Each row is a point. A path goes straight from each point to the next, and from the last back to the first. The post is the endless flat space through its rows: a point in 2 columns, a line in 3, a plane in 4, and so on, so that a path can go around it. Count how often the path circles the post. Going back the other way cancels.
(in the rows, 128 means zero)

Post (2 x 3)
[[111 113 137]
 [151 127 159]]
Path (21 x 3)
[[164 142 181]
 [138 106 187]
 [138  73 153]
 [145 123 130]
 [111 137  86]
 [144 164 142]
 [121 117 165]
 [ 96  90 136]
 [154  87 144]
 [158 154 125]
 [112 147 142]
 [ 93 115 151]
 [175  95 201]
 [157  97 144]
 [129 121 123]
 [ 98 167 114]
 [154 153 171]
 [ 99  97 146]
 [167  91 163]
 [149 101 121]
 [130 139 135]]
Times around: 4

Post (7 x 8)
[[134 135 125 144 108 154 132 125]
 [137 122 114 146 121 121 123  84]
 [107 156  94 117  96 140 123  64]
 [151 142 144  68 121 109 105 155]
 [146 138 146 125 176 129 109 194]
 [133  72 155 114 179 145 128 205]
 [101 135  95 154  99 112 115 105]]
Path (28 x 8)
[[112 120 129  96 105 119 126 123]
 [ 97 174 115 175 119  98  69 118]
 [115  88 101 150 143 162 103 131]
 [130 109  81 121 137 111 116 112]
 [160  78 110 148 102 112 125  90]
 [127  81 106 165 151 153 130  87]
 [106 156  78 160 134 140 128 104]
 [ 83 127 113 125 101 158 146 153]
 [178 167 186 121 162 181 134 195]
 [ 84 111 135 134 125 153 114 185]
 [114 142 139 134 127 133 125  89]
 [115 124 130  85 119 101 117 178]
 [153 139 135 107 139 135 131 148]
 [202 141 159 167 143 162 148  69]
 [141 140 136 174 153 105 129  81]
 [115 145 114 167 122 123 127 148]
 [123 159 142 147 110 136 121  86]
 [129 179 128  96 147 157 109 107]
 [108 135 150 101 108 121 131 174]
 [120 152 124 112 138 155 135 162]
 [102 107  83 114 197 148 136 116]
 [136 154 132 128 125  82 129 138]
 [140 133 152 148 149 108 116 141]
 [147  67 159 146 154 188 168 139]
 [125 180 116  58 123 120 130 198]
 [155 197  99 124 113  99  85 122]
 [148 155 123 147 182 136  87 119]
 [145 169 133 159 147  90  89 112]]
Times around: 0

Post (11 x 12)
[[108 149 123 131 174 147  87 130 115 112 128 150]
 [110 130  90 118 158 121 146 141 142 136 105 138]
 [145 184 129  89  98  97 188 134 106 129 163 126]
 [151 150 102  80 154 141 138 135 178 149 169 117]
 [118  80 140 137 105 132 109 135 176 135 107 102]
 [ 95 169 106  91 133 156 139 136 105  98 112 141]
 [115 132 106  94  92 157 139  96 129 144 141 130]
 [145 104 102 125  71  95 126 147 170 127 148  96]
 [184 111 163 143 144 131  81 144 132  98 103 167]
 [135  87 129 150  99 138 138 128 109 118 140 110]
 [150 156 159 149 117 153 136 125 112  97 134 165]]
Path (25 x 12)
[[118 135  76 106 148  94 123  97 127 145 142 151]
 [167 131 146 149  84 172 131 131 169  80 111 150]
 [152 118 122 174 121 140 111 112 107 105 137 147]
 [106 185 100 133 150 144 130 117 132 154 179 144]
 [104 146 127  89  96 174 126 119  71 108 146 144]
 [151 136 117  75 120 128 150 155 151  92 127 118]
 [ 86 203 106 118 123  41 165 124 189 135 152 105]
 [187 189  74 149  84  99  85 125 104 113 180 161]
 [136 165 128 102 154 124 176 148 160 168 129 150]
 [ 93 119  76 101  81 137 119 124 153 123 151 107]
 [156  90 115 105  85 101 131 109 128 113 103 130]
 [117 139  79 146 150  90 141  98 178 169 108 132]
 [147 118 142 108  86  98 177 166  83 111 114  93]
 [127 146 106 102 126 105 182 134 170 175 109 120]
 [151  94 108 130 125 175 140 128 104 168 134 168]
 [107  72  77 109 122 110  87 132 118 119 103 165]
 [122 141 165 148 116 147 110 147 170  98 183 140]
 [107 137  66  80  97 103 158 142 120 184 144 108]
 [106 191 132 109 175 185 125 146 192 143 118 127]
 [162 132 130 120 178 124 115 167  83 115 153 128]
 [105 135 115 116 100 132 107 152 153 102 131 128]
 [133 174 112  67 155 140 134 174 173  50 142 109]
 [167 155 127  95 121 110 144 117  96 126 157  97]
 [141 133 124 154  64 122  75 156 154 111 135 135]
 [125 126 145  92 137 168 108 139 133 113 128 167]]
Times around: 4

Post (17 x 18)
[[ 93 140 147 113 140 166 119 120 121 171 132 133 130  76 105 141 113 157]
 [123  71  89 146 155 103 106 163 168 117 122 138  99 155 165 122 120 147]
 [119 142 106 109 145 111 114 110 149  97 109 167  96 110 152 137 134 143]
 [113 113 143 113 126 147 137 149 130 102 125  92  97 138 118 138 119 149]
 [115  97 119 139 164 132 131  98 141 113 138 107 143 158 136 133 180 110]
 [ 75 128  93 101 123 154 117 119 167 154 135 101 153 140 163 152 144 128]
 [118 147 134  83 115 146  93 100 116 143 178  99 118 129 145 133 168 108]
 [104  99  91 158 116 131 161 165 161 135 122 151 114 146 145 124  72 122]
 [137 146 165 105 125 135 115 104 152 117 137 124 166  77 113  99 139 122]
 [107 123 138 137 124  82 141 174 167 134 120 122  98 118 160 122 122 137]
 [117 123 164 130 141 139 128 152 139 140 150 108 171  87 100 151 103 120]
 [128 100 144 112 145  93 106 124 153 115 105 136  84 147 124 135 120 141]
 [138 125 111 126 164 128 103 136 120 155 113 122 129 143 167 104 146 111]
 [144 125 111 144 123 116  92  98 153  85 119 133  97 134  80 125 151 128]
 [142 102 100  83 111 109 121 145  74 149 111 109 110 104 129 109 145 132]
 [163 125 122 136 143  94 147 101 180 129 152 112 110 109 114 131 127 131]
 [ 74 138 126 134 143 119 141 100 125 135 108  72 113  84 172 114 120 147]]
Path (27 x 18)
[[145  73  94 139 130 122 113 146 133 122 132 128 121 122 190  94 103 136]
 [118 122  85 146 128 136 139 101 179 119 113 122 105 142 111 130 163 103]
 [104 105 163 171 185 125 127 108 183  63 197  30 134 137 160 117 193 105]
 [ 88 129 134  92 152 101 136 154 100  97  69 131 138 111 148 127 109 147]
 [161 118 117 142 134 121 130 128 144 127 140 169  99 139 106 124 151 166]
 [ 81 129  98 136 103  90 105 148 181 111  69 100 136 147 171 151 166 138]
 [ 10 123 137 149 192 174 116 191 149 147  77 176 119 117 203 199  90 138]
 [115 112 100 166 141  81 128 149 179 171 130 117 110 153 120 120 119  90]
 [ 70 140  93 140  99  85  72 117 198 109 184 101 142 114 129 153 152 137]
 [110 162 137  91 163 130  90  79 167 136 138 156 129  95 139 162 106 152]
 [ 77 154 142 109 139 188 129 122 159 123 154  53 123 162 159 135 147 151]
 [112 146 157 106 156 171 161 127 134 150 140 133 143 123 140 158 124 141]
 [ 99 133  95 157  90 143 135 126 158 143 152  98 150 125 115 146 151 105]
 [ 62 109 157 102 183 107 152 143 149 136  89 105 162 119 201 153 156 129]
 [116 105 144 109 175 164 103 105 144 104 170 144  87 122 139 113 163 148]
 [108 149 108 167 142 123 133 148 167 157 161  57 173 115 125 143 149 125]
 [178 100  35 172 141 141 102 128 180  71 156  46 167 182 140 126 181 144]
 [ 64 146 158 104 141 141  78 106  58 151 173 172  95  47 179 174 141 153]
 [107 108 135  80  88 107 139 140 115 166 103 151  65  60 102 129  97 163]
 [ 57 132  93 122 138 155 122 136 156 102 129 123 138  87 127 150 111 143]
 [135 152 189  70 178 151 105 106  94 166 149 118  85  98 123 130 148 166]
 [148  92 139 119 154 161 164 136 178 119 128  95 165 155 113 127 158 170]
 [143  94  77 187 144  99 146 104 130 127 174  97 106 117 116  90 156 146]
 [119 135 116 133 113  90 109 101 132 159 109 110 107 116 117  84 125 101]
 [125 134 188  73 119 132 150  94 103 104 116 132  97 125  93 114 101  96]
 [157 145 159  85 138 131  92 132 131  98 148  82  94 134 114 110  93 152]
 [131 135 115 116 137 137 131 140 101 127 122 149 102 146 149 148  91 115]]
Times around: 4

Post (17 x 18)
[[ 98 113  93 141 111 111 117 154 104 161 121 184 108 138 120 125 151 120]
 [108 170 140 145 166 144 124 144  74 140 110 140  86 164 109 162 125 122]
 [136 148  92 143 101 116  66 149 157 153 200 180 142 127  80 151 123 151]
 [133 147 125  93 135 115 142 137  98 126 140 152 103 136 103 147 128 112]
 [160 110 107 163 142 132 122 113 109 128 136 118 122 109 147 120 136 124]
 [169  94 159 144 114 137 135 105 133 155 132  84 122 171 118 161 111  95]
 [147 128 146 162 136 112 122 130  85 177 103  99 110 122 108 171 176 114]
 [141 152  80 141 136 163 117  94 165 170 141 130 133 145 123 205 147 102]
 [101 148  75 164 106 139 117 156 165 154 160 106 144  77 106 142 138  82]
 [122 104 134 116 119 139  84 129 137 132 199 154 137 138  74  86 135 133]
 [112 132 112 120 106 139 151 154 112 147 143  95 136 128 128 142 149 160]
 [128 140 147 144 151  96 122 123 141 156 141 110  97 133  85 126 139 149]
 [152 140 101 117 130 120  93 135 119 130  78 137 112 160 122 148 165 154]
 [123 103 147  93 100 105 113 140 155 171 147  93 148 140 161 120 146  95]
 [167 120  71 128 148 157 111 125 131 157 145 143 123 119 117 125 102 124]
 [138 129 228 113 134 114 170 160 139 121 104 139  88 134 110  91 127 127]
 [139  98  73 123 159 128 138 152 118 149 123 146 138 178 145 146 148 100]]
Path (25 x 18)
[[ 95 137 131 123 148 125 146 127  88 144 172 169 119 126  82 158  96 130]
 [107 144 147 156 120 152 123 128 114 153 153 181 132 184 115 188 152 137]
 [127 130  96 114 109 160 153 170 127 134  87 132 126 138  94  94 161 107]
 [150 128 132 181 129 132 136  92 145 165 131  60  72 106 138 121 115  99]
 [133  85 160 153  98 108 106 115 161 176 167 136 120 133 113 130 126 141]
 [ 91 146 107 162 136 148 135 149 154 113 137 129 144 126 107 141 124 141]
 [162 129 111 181 173 163 128 116  36 160 157  72 137 120  89 132 137  96]
 [145 139 148 103 109 133 131 179  99 152 179 107 139 151 129 167 158  75]
 [139  97  98 138 152 143 128 170  90 152 181 123 112 124 109 115 136 134]
 [ 94 112  85 156 115 118  91 186  89 139 139 144 146 154  95 166 132 151]
 [157 117 118  95 124  73 105 133  32 177 120  99 112 170 119 158  92  89]
 [137  89  95 145 146 125 113  95 116 162 219 121 133 193  80 115 128  91]
 [150 131  76 130 122 110 104 147 118 160 137 125 138 187 139 137 119 127]
 [125 159 119 146 132 158 169 120 112 167 113 112  80 109 108 144 136 100]
 [107  80 144 156 153  84 155 129 111 159 130 143  59 122 100 134 139  63]
 [142 124 128 168 159 145 110 146  84 161 135 110  91 130  75 119  63 139]
 [126 111  83 151 157 148  77  71  81 170 137  91 145 138 152 141 173 104]
 [121  96  98 125 139 107  57 127 109 202 169 156 118 186  79 101 146 139]
 [152 123 116 102  71 134 108 135 146 175 133  81 133  92 149 113 169 164]
 [101 140 127 117 150 183 110 157 128 111 143  79 115 179 119 151 108  90]
 [138 107 110 168 176 168  61 116  74 177 172 102 140 114  67 146 139 181]
 [131 168 134 134 131 169 100 139 153 176 145 139 132 132 104 144  75 124]
 [ 59 172 117 156  92 140 173 142 131  95 160  44 133 129 129 131 134  99]
 [137 143  88 133 127  80 100 138 172 158 171  88 120 153 121 140 169 112]
 [102 128 159 124 127 164 130 158 101 141 159 170  94 138  65 136  98 137]]
Times around: 5
